Each point is reached from the start by the listed moves, each made once or not at all, plus a little noise. Say if it took an odd or an even number of moves. Then give how often each move was made.
(in the rows, 128 means zero)

Moves:
(1): 141 123 146 93 114 176
(2): 88 115 137 130 170 110
(3): 93 114 108 199 138 155
Start: 116 93 115 121 99 108
Points:
77 77 121 117 142 89 -> odd (0, 1, 0)
51 60 114 156 130 170 -> odd (1, 1, 1)
84 85 94 195 112 131 -> odd (0, 0, 1)

Moves:
(1): 128 170 91 159 107 133 160 152
(2): 120 102 127 113 188 101 105 116
(3): 145 108 134 177 143 80 126 122
(4): 105 108 128 144 155 105 112 59
(5): 184 108 119 103 168 116 141 136
(6): 122 138 134 137 127 181 116 119
(7): 132 114 173 96 159 127 169 145
(8): 148 79 144 128 124 154 181 156
Start: 155 125 129 126 148 96 95 99
Points:
172 102 184 151 192 98 121 100 -> odd (0, 0, 1, 0, 0, 1, 1, 0)
165 92 107 142 181 103 157 139 -> odd (1, 1, 0, 0, 0, 0, 0, 1)
215 132 127 99 198 89 181 147 -> odd (1, 0, 0, 0, 1, 0, 1, 0)
162 79 134 161 221 22 69 79 -> even (0, 1, 1, 0, 0, 0, 0, 0)

Moves:
(1): 139 150 120 149 118 145 137 142 128 139 123 126 142 114
(2): 134 115 116 147 136 118 125 127 115 131 135 165 138 110
(3): 132 111 114 139 130 132 130 126 121 127 120 116 123 130
(4): 113 124 132 118 135 117 119 137 135 123 121 106 152 113
(5): 141 129 123 116 144 98 141 132 126 143 132 123 116 146
(6): 140 123 137 132 100 126 136 129 108 128 138 137 106 109
(7): 127 119 110 124 116 89 116 142 130 128 132 112 138 142
(8): 150 126 112 158 148 141 142 128 153 145 127 136 98 127
(9): 125 156 147 147 153 105 100 141 125 123 112 111 127 129
(10): 123 119 110 120 128 138 130 147 106 127 124 132 123 115
(11): 150 119 110 120 126 151 123 118 121 101 144 121 135 128
(12): 108 122 128 117 122 130 117 114 137 176 139 145 151 138
(13): 146 122 101 177 152 143 124 113 101 92 156 139 104 129
(14): 143 156 122 131 127 133 132 117 143 105 113 121 112 116
Start: 135 131 145 132 134 141 119 128 127 104 137 162 129 115
Points:
153 106 106 217 174 123 91 149 41 59 147 171 105 54 -> odd (0, 1, 1, 1, 0, 1, 0, 0, 1, 1, 0, 0, 1, 0)
160 157 126 188 180 87 90 110 96 100 159 184 107 80 -> even (0, 1, 0, 1, 1, 1, 0, 0, 1, 0, 0, 1, 1, 1)
153 131 95 175 149 188 100 112 109 93 182 159 173 95 -> odd (1, 0, 0, 1, 0, 0, 0, 0, 0, 0, 1, 1, 1, 0)
194 155 84 215 124 140 85 119 88 74 165 138 118 96 -> odd (1, 0, 1, 0, 0, 1, 1, 0, 1, 0, 1, 1, 1, 1)
208 165 59 249 184 143 83 117 128 93 166 189 120 97 -> odd (1, 1, 0, 0, 0, 0, 1, 1, 1, 0, 1, 1, 1, 1)
